Each row is a point. The points of each table are mixes of a few directions, plus a little noise. Count the directions of each table, and those that both share. Where both have some left over, give the other angles between the two spaces (their principal angles), to ten degrees, smallest first.
(in the rows, 128 means zero)

First:
[[126 129]
 [217  89]
 [ 92 144]
 [110 136]
 [127 129]
 [ 96 142]]
Second, 4 rows:
[[160 143]
 [169 149]
 [ 64  98]
 [121 123]]
Directions: first 1, second 1, shared 0; angles 50

First:
[[136 136 137 101]
 [182 202 116 146]
 [147 192 117 116]
 [132  76 138 156]
 [ 87 105 121 127]
 [ 60 106 115 106]
 [154  84 150 144]]
Second, 6 rows:
[[129 128 124 143]
 [125 131 108 190]
 [163 123 136 158]
 [ 91 132 136  45]
 [107 129 142  51]
 [155 125 123 181]]
Directions: first 3, second 2, shared 2

First, 8 rows:
[[ 59  69 107 111 172 158]
 [159 157 135 135 110 113]
 [162 132 155 133  96 113]
 [ 82 107 103 119 163 148]
 [105  93 132 122 137 139]
 [200 204 139 147  89  95]
 [179 151 157 139  87 105]
 [ 78 106 100 117 167 148]]
Second, 8 rows:
[[142 116 139 183 178  91]
 [117 114  87 106  83 123]
 [126 128 105  64  81 162]
 [161 116 134 160 173 128]
 [112 116  99  49  89 105]
 [116 144 131 146 104 159]
 [ 94 156 153 134 110 131]
 [155 135 175 180 205 124]]
Directions: first 2, second 4, shared 0; angles 80, 90

First, 9 rows:
[[173 173  95 118 156  84 120 147  85]
 [156 167 112  87 148  53 136 163  47]
 [ 85  88 163 134 102 164 136 111 166]
 [ 93  82 150 167 104 202 122  94 210]
 [139 123 112 176 132 181 109 102 192]
 [ 92 102 161 109 108 128 143 128 126]
 [163 168 105 103 151  68 128 156  65]
 [123 125 130 128 124 132 128 127 134]
 [128 124 128 133 128 136 126 127 136]]
Second, 8 rows:
[[106 118 147 115 119 128 133 128 125]
 [114  97 141 131 107 133 151 128 134]
 [164 135  91 174 138 157 115 112 165]
 [249 193  28 169 176  80 121 146  88]
 [109 111 146 114 113 118 145 132 114]
 [121 153 138  93 141 100 120 140  94]
 [ 57 139 178  93 136 164  82 111 157]
 [100  78 155 135  93 144 159 122 146]]
Directions: first 2, second 3, shared 2

First, 10 rows:
[[120 139 101 103 167  80  86  77 126  98 131 137]
 [116  88 112  86  71 107 158 158 161 167 113 143]
 [111 148 165 147 166 134 173 152  58 169 134 141]
 [103 102  61  44 125 109 103 110 140 123 101 137]
 [148 185 150 163 149 166 104 125 139  92 168  70]
 [138 120 154 115 125 133 172 147 105 171 118 197]
 [136  85 135 149  99 145 151 139 123 142  92 169]
 [ 97 127 155 183 131 146 165 165  80 153 129  78]
 [164 165 126 155 121 178  80 118 180  69 159  64]
 [148 120 116 129 117  83  89  85 172  98 135 145]]
Second, 9 rows:
[[129 153  78 143 135 178  80 107 161 120 133 111]
 [131 129  87 138 145 168 153 146 138 119  70 115]
 [119 117  85 213 129 157 169 149 137 171  67 144]
 [139 144 117  22 165 132 143 137 121  67 103  93]
 [130 105 169 140 109 109 141 133 112 132 140 139]
 [119 175  71 109 143 143  57  92 164 129 170 118]
 [139 117 136 125 128 151 143 140 124 104 107 115]
 [116 114 175 123 111  57 140 124 104 163 169 157]
 [126  88 228 135  86  58 129 123  95 145 194 160]]
Directions: first 6, second 4, shared 2; angles 50, 80
